Each row is a point. The window is the flat piece filled in between its corners: a triangle in 3 columns, a solid with four corners in 4, and so on. A path goes straight from each point to the next, and from the last back to the first. After which points does the path pass through the window?

Window (3 x 3):
[[ 0.09  2.32  2.87]
 [ 1.85  2.10  1.97]
 [-0.11 -0.83 -3.28]]
Path:
(1): [0.85 0.60 4.18]
(2): [1.27 1.15 3.22]
(3): [0.92 4.59 2.53]
(4): [ 0.08  3.01 -1.89]
(5): [ 0.02 -0.70 -0.59]
(6): [ 2.41 -1.37  0.94]
(7): [ 0.86  1.70 -1.61]
(8): [-0.79  4.22  0.41]
Through the window after points: 4, 8

Window (4 x 4):
[[-2.27 -2.91  3.94 -1.07]
 [-0.65 -1.96  1.40  0.07]
 [-0.85  0.50 -1.43 -1.15]
 [ 1.76  2.11  1.69 -1.89]]
Path:
(1): [-0.97 -1.01  2.83  0.53]
(2): [-0.87 -1.43  2.19 -2.12]
(3): [-1.75 -3.50  3.51 -2.24]
(4): [-2.48 -1.03  3.70  0.96]
(5): [-0.17  2.17  0.81  0.56]
(6): [ 0.69 -0.54 -0.43 -3.71]
(7): [-0.59 -3.98  4.72 -1.73]
(8): [-2.83 -1.42  5.13 -0.34]
(9): [ 0.23  2.42  1.41 -0.83]
(10): [ 2.37  0.38  1.90 -2.77]
(11): [ 1.76 -0.30  1.86 -2.72]
(12): [ 0.32  2.57  1.56 -0.37]
Through the window after points: 1, 3, 5, 9, 11

Window (6 x 6):
[[-2.07 -2.90  4.20 -4.07 -3.19  4.28]
 [-0.23  1.49  1.67  0.40 -1.96  2.53]
 [ 0.55  0.69 -2.57  0.74 -0.28  4.41]
 [ 2.07  0.35 -0.61  0.71 -1.00  0.13]
 [ 0.98  1.07  1.17  1.62  2.25 -0.81]
 [ 1.35  4.34  1.05 -4.17  1.72 -3.04]]
Path:
(1): [-3.18  0.22 -0.50 -1.90 -1.88  0.22]
(2): [ 2.32  1.57  2.84 -3.34 -0.66  1.79]
(3): [ 2.91  2.31  0.34 -0.39  1.24  0.58]
(4): [-0.18  2.27 -0.37 -0.31  1.19 -1.36]
(5): [-0.86  1.94  0.00 -0.28 -0.51 -0.78]
(6): [ 2.26  1.18  3.33 -0.84  0.14  0.58]
(7): [ 0.67 -0.98  4.03 -3.34 -2.08  2.89]
(8): [-4.16 -2.19  2.34 -2.62 -2.22  0.78]
Through the window after points: none

Window (9 x 9):
[[-0.87 -1.53  0.79 -1.27  0.34  0.96  3.75  0.07 -1.59]
 [ 0.93  3.10  0.14  0.83 -3.49  2.58 -0.15 -4.24  5.04]
 [-6.35 -1.50  1.55  0.64  1.39  0.01  2.81  2.74 -0.35]
 [-6.09 -1.29  4.79 -2.02 -3.37 -1.37  2.05  1.31 -1.49]
 [-3.41 -1.84  2.87 -1.31  0.76  0.17 -1.87  1.96 -0.90]
 [ 5.31  5.80 -0.93  0.32 -2.24  0.10  1.17  0.41  5.66]
 [-1.14  1.77 -3.80 -0.14  1.31 -2.34 -0.33 -0.40 -1.45]
 [ 1.05 -0.03  1.52  3.30 -1.78 -1.59 -0.11 -2.15  2.79]
 [-0.39  4.79  1.68  1.43  1.17 -0.14 -0.35 -2.58 -1.21]]
Path:
(1): [ 0.31  1.76  1.13  2.35 -3.70  0.58 -0.33  1.10  0.37]
(2): [-0.92 -0.38  0.75 -0.78  0.07 -0.34  0.74 -0.50  2.35]
(3): [-2.49  1.71  1.33 -0.90  0.13 -2.29  0.19 -1.32  2.33]
(4): [-0.59 -0.34  1.15  2.46 -2.54  2.19 -0.20  1.88 -1.51]
(5): [ 0.92  2.43 -1.92  1.61 -1.22  0.92  0.63  0.29 -0.32]
(6): [-0.56  1.89 -1.26 -0.93  0.61 -1.97  0.42 -0.82  1.04]
(7): [ 2.57  2.75 -0.51 -0.24  0.74 -1.00  0.61 -1.58  5.31]
(8): [ 4.82  5.22 -1.41  3.02 -3.12  2.07  0.30  0.87  1.24]
(9): [-0.72  0.25  1.23  1.10 -3.39  2.04 -1.60  2.09 -1.68]
(10): [-2.74  2.16 -0.36 -2.51  2.42 -2.48  3.03 -0.89  1.89]
(11): [-1.27  1.33  1.99 -1.83 -0.05 -1.48  1.52 -0.84  3.25]
(12): [-0.43  2.02  1.49  1.71 -2.41  1.44  0.88  0.05  1.35]
(13): [ 0.53  2.40  0.11  1.09 -2.08  1.15 -0.49  1.62 -0.31]
(14): [-1.55  1.49  3.07 -1.67  2.59 -1.93  0.57 -2.47  2.88]
(15): [ 1.80  3.37  0.99 -1.12  0.82 -1.83  2.59 -0.69  4.66]
(16): [ 2.71  3.62 -0.67  1.15 -2.81  1.42  0.11  0.44  2.12]
Through the window after points: 5, 13, 15

Window (11 x 11):
[[ 1.37 -1.19  1.30  2.25 -1.29 -3.75 -1.22 -2.27  1.06  4.25  0.86]
 [ 0.17  1.83 -1.41  0.20 -1.42  4.01  1.93  0.38  2.43  2.94 -1.19]
 [-0.56  5.24  1.84  0.74 -0.99  2.45  4.02  6.15  3.66  0.92 -0.20]
 [-3.23  3.46  2.27 -3.45  0.77 -1.13 -0.27 -1.57 -0.21 -0.14  0.12]
 [-0.83 -2.96  0.37  5.96 -0.68 -1.79 -2.65 -2.39 -5.80  1.30 -0.16]
 [ 2.12  1.67  0.08  2.83  0.43 -0.34  4.42  0.10 -0.55  0.55 -3.32]
 [-2.54  2.11 -0.91 -0.77 -2.89  0.01  3.31  3.77  3.60 -0.48 -3.44]
 [ 1.08  4.54 -0.62 -1.97  0.54  1.23 -0.30  4.88  3.14 -0.34 -3.33]
 [-2.83 -3.36  2.26  4.13  3.87 -1.55 -1.86 -3.06 -0.88  0.70 -1.41]
 [ 1.90 -5.34 -0.55  0.74  0.43 -2.64 -0.71 -2.92 -1.10  0.89  5.12]
 [-1.29  1.85  1.07  1.97 -0.18 -1.17 -2.17 -3.52  1.87 -2.80  0.94]]
Path:
(1): [ 2.08 -2.41  3.55  0.41  0.63  1.46 -0.99  0.32 -0.06  0.17 -4.58]
(2): [-0.68  1.81  3.79 -1.80 -2.59  3.35 -1.00  0.10  0.07 -1.77 -1.58]
(3): [-1.12  2.03 -1.68  0.94  1.46 -1.81  1.17 -0.58  1.45  2.02 -0.11]
(4): [-2.07  0.42 -1.12  3.41 -0.07 -1.96 -0.94 -1.32 -2.73  0.72  0.59]
(5): [ 1.02 -2.86  4.61  1.21 -0.98  0.58 -1.20 -1.11 -1.94  1.03 -2.67]
(6): [ 0.49  1.66  2.92 -0.30 -1.16  1.80  0.14  1.66  2.00  0.86 -1.33]
(7): [-1.41  2.93 -1.91  1.19  0.99 -0.28  1.41  1.54  1.50  0.29 -0.76]
(8): [-1.71  1.93 -0.83  1.75  0.48 -1.76  0.64  0.57  0.84  0.77 -0.36]
(9): [ 0.46  0.49  2.20  1.34 -0.06 -0.11  0.71 -0.09  0.88 -0.52 -1.37]
(10): [-0.34 -1.08  2.74  1.72 -0.70 -0.89 -0.31 -1.10 -0.02 -0.11 -0.67]
(11): [-0.55  1.04 -1.26  2.60  2.08 -1.66  0.35  0.22 -0.85  1.14 -0.27]
(12): [-3.97  3.60 -3.87  1.68  0.00 -1.07  1.89  0.10  2.62  1.76  2.95]
Through the window after points: 2, 4, 6, 12

Window (14 x 14):
[[-1.56 -1.54 -1.19 -2.23  2.12  1.52  0.93 -4.08  3.10  1.67  0.92 -0.40
   1.17  0.50]
 [ 2.31  1.24 -2.66 -3.49 -1.82 -2.18 -0.95 -1.50  0.09 -3.80 -6.14  2.14
  -0.02 -4.02]
 [ 3.26  2.07  0.34 -3.43  1.06 -1.11  1.65  1.41  2.00 -1.06 -0.18 -2.42
   2.34  0.67]
 [-2.56  4.66 -2.91  0.53 -9.42  0.59 -3.85 -1.65 -4.30  1.81 -1.92  2.72
  -3.52 -7.14]
 [-0.77 -1.52  3.18  0.13  0.43 -2.68 -0.79 -0.64  3.15  0.22  0.98 -1.47
  -3.52  1.11]
 [-1.00  0.41  1.72 -0.73  1.23  0.75  0.81 -1.86 -4.20  0.50  1.51 -1.84
  -0.31  4.47]
 [ 2.80 -4.85 -0.75 -0.16 -3.15 -1.51  3.03 -1.65  2.31  2.47 -4.01 -2.58
  -2.22  2.82]
 [ 2.64  0.91  1.02  0.11  0.19  4.65  1.62 -2.35 -0.86  0.10 -0.19  1.47
  -1.12  2.30]
 [-2.00 -2.80 -0.80 -2.12  1.86  2.06  1.71  1.40  1.62 -0.86  0.45  1.57
   1.71  0.11]
 [-2.93  0.07  1.10 -2.63  1.54  3.10  2.73 -1.45  0.90  3.64 -2.73  1.48
  -0.65  0.02]
 [-1.48 -1.59  1.74 -0.65  0.19  2.87 -3.19 -0.87  0.97  1.72 -1.55 -1.02
   0.58  0.97]
 [-1.69 -0.25  0.81  1.40  2.32  1.53  2.92 -1.64  1.27  0.78 -1.44  0.91
   4.36 -0.65]
 [-1.73  0.79  1.29 -2.58 -0.78  1.73  1.68 -1.52  3.54 -2.77 -1.54  0.16
   2.18  2.41]
 [-2.60  1.28 -2.64  0.68  4.04  2.23  1.09  0.17  1.58  0.53 -1.21 -0.45
   0.76  2.35]]
Path:
(1): [-3.10 -0.86 -0.74 -1.21 -1.76  2.68  1.00 -3.00 -1.03 -1.17 -1.61 -1.31
 -1.98 -4.99]
(2): [ 0.92  3.35 -1.48 -0.53 -4.51 -1.30 -2.17 -0.08 -0.86  2.86 -2.37  3.17
 -0.58  0.46]
(3): [-1.69  0.32 -0.71 -1.41 -2.58 -0.36 -0.68  3.69 -0.83  3.04 -0.30  5.27
  2.65 -0.22]
(4): [-0.24  1.39 -0.02 -0.19 -1.23  2.14  0.39 -3.30 -0.09 -0.94 -2.24 -1.53
 -1.91 -1.20]
(5): [-0.14  0.52  0.06 -1.60  0.23  2.14  0.54 -0.47  1.25 -0.46 -2.55 -1.07
  1.06 -1.72]
(6): [-1.59 -1.00 -1.33 -0.04  0.32 -0.46  2.20 -1.67  2.57  1.87 -0.82  2.83
  0.23  2.32]
(7): [-1.05  1.84  0.30 -2.57 -1.60 -0.88 -0.37 -2.05  1.08 -1.78 -1.73  2.91
  1.93  1.90]
(8): [ 0.55 -1.14 -0.35 -1.64  0.31  2.15  2.16 -0.55  2.36 -1.43 -2.96 -2.52
 -0.33 -1.23]
(9): [-2.33 -1.26  0.10 -3.12 -0.49  2.27  1.99  1.26  1.40 -1.40 -0.83 -4.71
 -2.04 -1.61]
(10): [ 1.49 -0.53  1.12  1.09  1.22 -1.31 -0.58 -4.01  2.10  2.24  0.05  3.97
  0.72  3.29]
(11): [-2.55  1.82  0.02 -2.04 -1.28 -1.30 -3.41 -1.47  2.25  0.91  0.38  3.08
  0.91  3.76]
(12): [ 0.88 -1.80  0.68 -0.74  0.66  2.27  2.92 -1.69  0.20  0.42 -2.12 -1.23
 -0.20 -1.65]
Through the window after points: 1, 7, 9

Window (14 x 14):
[[ 3.18  0.48 -0.08  6.12  2.74  2.94 -0.14 -4.09  1.05  0.09 -2.88  0.24
  -0.03 -0.50]
 [ 0.94 -1.10  0.05 -2.47  4.57 -0.46 -4.40 -3.04 -0.38  0.91  2.84 -0.99
  -3.37  2.05]
 [ 0.27 -4.34 -1.76 -1.61 -5.09 -0.73  1.68 -1.47 -1.86 -3.85  0.92  2.22
  -2.44  5.50]
 [ 1.86  1.62 -0.96 -1.78  4.23 -0.65  2.45  2.34  0.75 -1.79 -2.80 -0.65
   2.87 -1.93]
 [ 2.91 -3.54  1.54  0.04  4.18 -1.41 -1.69 -5.29  2.16  3.64  2.62 -0.87
   3.39 -0.41]
 [-1.63 -1.82 -1.18  2.03 -2.17 -3.42  3.74  1.61  0.72  0.11 -0.21 -1.66
  -0.53  1.91]
 [ 1.84 -2.58 -2.72 -0.91  1.50  4.90  0.77  2.00  1.08  0.55 -1.82  1.29
   1.00  1.56]
 [-1.60  1.48 -1.65  0.85 -2.81  2.46  1.98 -2.82  4.06  0.45  4.32  3.51
  -1.45  3.14]
 [ 2.75  3.94 -0.57 -1.82 -1.15 -1.77  0.34  0.32  2.23 -0.83 -1.72 -5.27
   1.17  2.83]
 [-0.13  1.67  1.05  1.68  0.79 -0.35 -0.27 -0.67  3.58  1.61 -4.94  1.13
   3.26 -2.99]
 [ 0.04  3.12  2.06  0.99  2.03  5.88 -0.82  0.31  0.29 -1.23 -0.40  0.93
   1.05  2.75]
 [ 4.13  0.89 -0.34 -0.63 -3.33 -1.31  4.87  4.01 -2.03  1.87 -0.39 -0.28
  -3.31  2.57]
 [ 2.76 -1.12  2.05  2.38 -0.59 -1.55  1.64  0.32  4.47 -0.05 -0.38  0.07
  -1.28  0.38]
 [ 0.49  2.85  0.83  0.88 -0.32  1.40 -0.43  2.25 -0.08 -0.69  1.50 -2.40
  -1.75 -4.26]]
Path:
(1): [ 0.41 -0.74 -0.13 -0.90  0.92 -0.47  3.49 -1.61 -0.14 -0.06 -0.25 -2.64
 -2.30  1.51]
(2): [ 3.71  0.37  0.01  1.10 -0.36 -0.44 -3.38  2.35  0.80  2.34  1.33  2.62
  0.75  0.70]
(3): [ 3.50  0.71 -0.90  2.34  0.05 -0.62 -0.99  2.02  1.81 -0.28  0.30 -0.06
  0.09  1.07]
(4): [-0.40  0.33  2.00 -3.07  0.00  0.60  3.69 -3.49  1.74  0.72 -1.92 -3.40
 -0.15  0.44]
(5): [ 0.28  2.07 -1.59 -3.38 -1.56  2.17  4.57 -2.39  0.64  1.03 -3.53 -3.25
 -3.62 -0.53]
(6): [ 2.28  0.97  1.33  4.05  0.08 -1.40 -2.22  4.72  0.73 -1.68  2.71  1.35
  1.61  1.92]
(7): [ 2.64  1.06 -1.12  1.22  0.74 -0.71 -3.45 -0.09 -1.40 -2.00  2.12 -0.26
  0.94  0.92]
(8): [ 0.22  0.98  0.81  0.45  0.12  1.40  1.54  0.53  1.42  0.41 -0.47 -1.14
 -1.60 -1.75]
(9): [ 0.03 -0.56 -0.28 -1.71  1.19  1.93  0.31 -1.03  0.27 -0.02  0.36 -1.41
 -0.14  0.24]
(10): [ 3.06  0.71 -0.91  2.27  1.85 -0.96 -2.08  0.79  0.06  0.87  0.60  1.50
 -0.68  0.94]
(11): [ 2.05  1.19 -0.53  0.20 -0.29 -0.71 -1.33  3.01  0.18 -1.32  0.18  1.12
  0.67  0.74]
(12): [-0.55 -2.86 -0.18 -0.87  0.44  1.92  5.20 -3.35  2.44  2.53 -0.39 -1.71
 -1.27  1.70]
Through the window after points: 1, 3, 7
